Each row is a point. The window is the flat piece filled in between its corners: a triangle in 3 columns, a solid with four corners in 4, and so on. A path goes straight from each point to the next, and from the last back to the first. After which points does the path pass through the window?

Window (3 x 3):
[[-31  12 -20]
 [ -7  37 -28]
 [ 13   4  60]]
Path:
(1): [24 16 11]
(2): [-24  48  -1]
(3): [-32  35  -9]
(4): [-11 -24 -30]
(5): [-19 -19 -19]
(6): [-38  47 -12]
(7): [-16  29  28]
(8): [  0 -22  32]
Through the window after points: 3, 5

Window (6 x 6):
[[-25  15  -5 -36  18 -13]
 [ 29  -6  -1  14 -18  41]
 [  2   5  16 -36  16 -28]
 [-20 -20 -14  38 -13  -2]
 [  3  -4 -16  60   5  16]
 [ 26  29   9  -7 -26  12]]
Path:
(1): [ 40  -7 -26   7 -20   7]
(2): [ 20   2 -39  11   5  -2]
(3): [-22 -16  14  41  -4  21]
(4): [ -8  15  27  15 -10   8]
(5): [ 13   1 -23  15   0  11]
(6): [  8   4 -37   7 -19 -19]
(7): [ 5 -3 12 27  9 39]
(8): [-16  -2  12  21  -8  18]
Through the window after points: 4, 6, 8

Window (9 x 9):
[[-14   7 -60 -20 -21  15 -30   3   8]
 [-14  -6  15  -9  15 -28 -36 -35  10]
 [ 26  56 -26  -4 -44   1   7  10  28]
 [ 35   2 -22 -29  36  26 -35 -22  19]
 [ 18   7 -15 -18  -8 -34  30 -16  16]
 [ 20   6 -18   5 -14  43  34   5 -19]
 [-33  -5  19  38  40  11  17  25  -1]
 [-13  -6 -27  17 -18 -54 -29  15 -18]
 [ 28 -24  41  30 -25 -23  41  20  31]]
Path:
(1): [ 15 -15 -38  27   1   4  29 -33  41]
(2): [ 25  13 -14  42  12  17  10 -29   3]
(3): [ 11  10  -5 -25 -14  13   9   7  15]
(4): [ 10  -8  10 -27   5  -6  23  13   9]
(5): [ 10  28 -38  27 -17  -4   3 -39  20]
(6): [ -4 -12  -3  30  21  -1  -4 -29   2]
(7): [-25  -4   6 -16   9  -4   2  47  -9]
(8): [  5  20  12 -11  23 -14  17  45 -14]
(9): [  3 -10  -7  30 -11   4   7 -21  14]
(10): [  9  -2 -14  29   4 -13  18 -21  28]
(11): [ 13   6  18  -2  -3 -22  22   7   7]
(12): [-18  25   8 -44 -14   3  -6  24  -9]
(13): [ 19  20 -58  19  -7 -10  -7 -24  16]
(14): [ -9   8 -13  21  -6 -13   4 -10  14]
(15): [  5  11  14 -34 -20  -7  -9  30 -14]
(16): [ 17  11   8 -27  12  -9 -12   6   1]
Through the window after points: 16

Window (12 x 12):
[[  8   4  19 -22  19  -4 -27 -37   3   1   4 -15]
 [ 21  -2 -11 -18  12 -21 -21 -17  60 -10   5 -23]
 [-59   4  18 -21  -8  29 -24  36  50 -12  11 -26]
 [  7  14  21  35 -24 -13  29  22 -28 -23  12 -21]
 [-26  -6  -8  25 -32 -24  20   4 -29   9  30  -8]
 [  9   5  -9   0   7 -15  27  29 -36   3  35 -23]
 [-49  34   4  -5  11  14 -10  19  52  20 -20 -30]
 [-51   2  15 -25  27  -1  13  -5  57 -20  -4 -34]
 [ 18  15  -5   6 -42   8  55  -1 -36   0  36 -12]
 [ 26 -18 -15 -34  19 -14 -13 -22  16 -15 -32  14]
 [ 22 -12  -9   1  48   9 -16 -32  40 -13   3  18]
 [ 15 -24 -13  23 -13   9  26   0 -27  -2   9 -45]]
Path:
(1): [-27   4  -4  -5  26  17 -16   1  32 -28  -1 -23]
(2): [-22  -3  28 -34 -28 -13  11  12  35  20  13 -18]
(3): [  3 -14  11  -7   5  -4   5   2  31   7   0  -9]
(4): [-12  25 -13  -6  23 -15 -33 -16  14 -26  -4 -29]
(5): [-18  29 -33 -12  -6 -21  -3 -18  10  -7  13  -6]
(6): [  2 -25  35  -1   8  12   9  22  13   3  -3 -12]
(7): [ 17  -7   9 -14  -2 -22  38  -7  33  13  -5   1]
(8): [-12   7 -15   6   3   2 -13  -7 -17 -13  11 -23]
Through the window after points: 1

Window (14 x 14):
[[-18  19  34 -13  -5  19 -30   5  13 -13  24 -15   5  34]
 [ -6  -3 -25 -13   5  -9  29  17 -13  25 -10   7  -9 -24]
 [ 28  -5  16   5  -6  23  -7   4  39 -15   8  -3   1  18]
 [  0  13  -4  10 -20  -5  20   4  34 -14  12   9  23  20]
 [ -5   7  -5   4 -25 -25  22 -17 -22  32 -30  -4 -18 -22]
 [-19  21  19  11  13  25  -5 -21  19  13  23 -28   4  -4]
 [ -1  -1  -4   2  20  -5  19 -26 -40  -8   6 -10  -5   1]
 [ -8 -17 -52   0   6 -22  42  -7 -18  18 -60 -23   1  -7]
 [-14  -6   5  18   3  20  -9  -8 -38   2  -3   2  24 -16]
 [ 32  -8 -41  -5 -15 -18  -4   4  21   4   8 -15  26  12]
 [-16 -10  22   0  17 -24   1 -11  -1  21  -9  10   8 -12]
 [-16  30   9   9  16   5 -24 -11   6 -24   3 -10  -7 -13]
 [ 12 -19  -5   4 -24 -32  29  26  13  -7  -3 -29  10  -8]
 [ -6 -21   4 -11 -33   9 -12  -5  55 -24  34  -2   6  11]]
Path:
(1): [ -1   7  14  53 -20 -39   5   9  16  24  -1 -18 -13   4]
(2): [ -4   1  -5 -16  -2   3   5 -14  -3  -1  -9  -1   2 -11]
(3): [ 13   8   2  -9 -11   0  15  -2   5   2  -1   2   9 -13]
(4): [-12 -13   4  17   6  -3  -4   0  18   2   1  -5  -2  19]
(5): [-14  10  -3  11   1   0  -9 -11   0  -4  -2  -4 -17  -2]
(6): [ 10  18  16 -16   2   2  -8   3  36 -34  20 -18  48 -15]
(7): [ 15  14   3  -2   4  13   1 -14   3 -10  -5 -12  22  -3]
(8): [-41 -27   9  19 -18 -23  -7  17  17   7  16  -8 -21  12]
(9): [-24 -20  10  34 -20 -16   1   2  -1  27   3  10 -27   5]
(10): [ -2   8   3  -7   5   7  10  -4   7  -9   3 -15  10  -8]
(11): [  8   7 -12 -19  -7   8  18 -10  15  -2  -8 -13  23  -3]
(12): [ -5 -16 -11  36   2 -39 -15  13 -12   5   2  -9 -25   1]
(13): [-14  22 -20  59  14 -20  15  15 -11   9   5   5 -17  -4]
(14): [  4  -7  -5 -19  -8   2  12 -15  10   5  -6 -13  13  -7]
(15): [ -3   2   3 -13  -5  10  14  -6   2 -13   9  -6  28 -22]
(16): [-10   4   7  17   3  -4  -6  -4   1   2 -10  -9 -24  12]
Through the window after points: 1, 3, 5, 11

Window (14 x 14):
[[ 14  35  20 -13   3  19 -16  43  -6  50  28  28  52  21]
 [-17 -17  -5 -16 -12 -13   0  23   7 -15  10   5 -32   1]
 [ -8  21 -34 -15 -15  31  -4  -6  24  55  28  51  36 -10]
 [-33   9 -24  33   1  27  16   8  20 -34 -46 -38  -3   1]
 [ 12 -14  -1 -33 -14  12  11 -13 -29  22 -17 -28 -19  -2]
 [ 14  -2 -23 -16  19   5  41   4  -3  -6  36 -21  12   3]
 [ 16  32  -9  12  -6  23 -28 -16   8 -20  -5 -36 -23 -16]
 [ -3 -31   5   6 -17  12  14  14   7  32  37 -59 -42  19]
 [ -2  -2 -45  23 -12   5  18 -10 -38   1  16 -42 -52  38]
 [ -4 -16 -34  59 -10  11 -23   9  -2 -40 -25 -32  34 -23]
 [  6  10  30   5 -13  41 -14 -15  12  18  30  46  56  28]
 [-29  19 -16  19 -56   8  10  -1 -12 -46 -15 -60 -13 -26]
 [-26 -10   1  -4  21 -37  23 -21 -26  33  33 -50 -39  14]
 [-11  13 -23 -43 -30   7 -33   3  46  20  13  19  55  35]]
Path:
(1): [ 18  13 -15  25 -21  -2  19   7  25  19   5  -3  32   8]
(2): [-17   6 -10 -14   6  29 -13   5 -11  -3  11  -9   2   1]
(3): [-33  -6 -37   5 -14  31   1   0 -21 -26  21 -40 -11  29]
(4): [ 36   3  10  11 -21 -30   6 -15  23  22 -31 -10 -12 -42]
(5): [ 12 -14  42  28 -31 -26  39 -21  16  12  18 -26   0  13]
(6): [-15   1 -35 -14   8  22  -9  15 -13  -6   4 -34 -10   5]
(7): [-22   8 -13  -5  21  48 -58   6 -18  -1  49 -22   3  18]
(8): [  6  -7   9   3 -25 -19  47 -10  15  22  -2   0   7  10]
(9): [ 27  13 -17  -9 -31 -26  27 -19  21 -18 -45   8 -22   9]
(10): [-26 -19  -3  -6  -2  13  -9  25  -7   5  36 -18 -16   4]
(11): [-15   3  -5  -9  -2  27   2  12  -6   3  15 -18   6   6]
(12): [ 15   8 -10  13  -4   0  12   3   5  17  10  -7  11  16]
Through the window after points: 1, 7, 9, 11

Window (14 x 14):
[[-23  20   2 -29 -11  35 -17  12 -22  12  15  -6 -37  13]
 [ -3  -2 -10  28   2  59 -33  -6 -11   8  25   1 -26  10]
 [  4  15  -7  20  -7 -25 -19  19  -4 -42  -6  18  17 -41]
 [  6  32 -31 -16  27 -30  -4  12  13 -48  14  60  40  -7]
 [  5  -7 -17  17  -1  19   8  21 -21  -4   0   7 -57  10]
 [-39 -15 -12  24 -10  22  15  -6 -20  -9  -6  -6  -4  17]
 [ -2   6  22  28  -6  30  32   1   2  22   3 -26 -12  29]
 [-35  34 -26  52  29 -11 -18  33  -1  14  32  21  10  -1]
 [ -4  19 -22  18 -13  -2 -22 -24 -16  24   8  -1 -17  22]
 [-13 -19  21   4   3  -8  -4   3  -1 -20  14 -18 -31  34]
 [ -6  -8 -34 -21   6 -28 -17  23  42 -18   1  25  -5 -31]
 [-23 -18  13  30 -17   0  19  26  -1  15  53  46 -24  -6]
 [-19  24  -1   8  37 -31  -6 -14  16 -25 -13  37   3 -30]
 [  0  36 -48 -17  34 -19 -13 -15  -6 -30  30   2  12 -38]]
Path:
(1): [-11  12 -12  12   2  -3  -2  -7  17 -26   8  17 -13  -6]
(2): [ -1  46  -3  20 -15  22 -12  -2  19 -20  12  -8 -11 -16]
(3): [ -5 -11 -16  11  13 -19 -15  14 -19 -20   5  24   5 -16]
(4): [  0   2  -2  10   6  -4   2  10 -10  -2  10   4  21  -4]
(5): [-10  14   3  25  -8   8   2   5   7 -15  -2   0 -27  -1]
(6): [-23   9 -11  15 -13  -4  -3  14  10 -17  34  16  -9  -3]
(7): [ 11 -21  17  40  25   6   4  21 -36  36   0  49 -13 -27]
(8): [-10  -3 -12  10  18   6   0   4 -16  22  23  17   4   7]
(9): [-31  13  -4  18 -23  -4   1  17  26 -37  24  22 -49 -17]
(10): [-39  17 -37  35  -3  -1  12  13  16 -33   5   3 -39  21]
(11): [-17  -9  -4  12  -2  18  -2  -5 -20  -2   4   4   5   1]
(12): [ -7  -3 -13  -7  -3  20 -17  18 -25  13   0  13  12  -3]
(13): [ -5  19 -18  26   3 -14   0  -5  26 -25  30   4 -32  10]
(14): [-22  24 -17  17  -7  -7 -18  -5  15  -9  32   7 -19   6]
(15): [ -4   8 -16   6  22   7  -9  11 -18  -3  -5   4   0  -3]
(16): [  5  -1 -15 -24  10  -1 -12  12 -29   7   4   5   1  -1]
Through the window after points: 2, 4, 6, 10
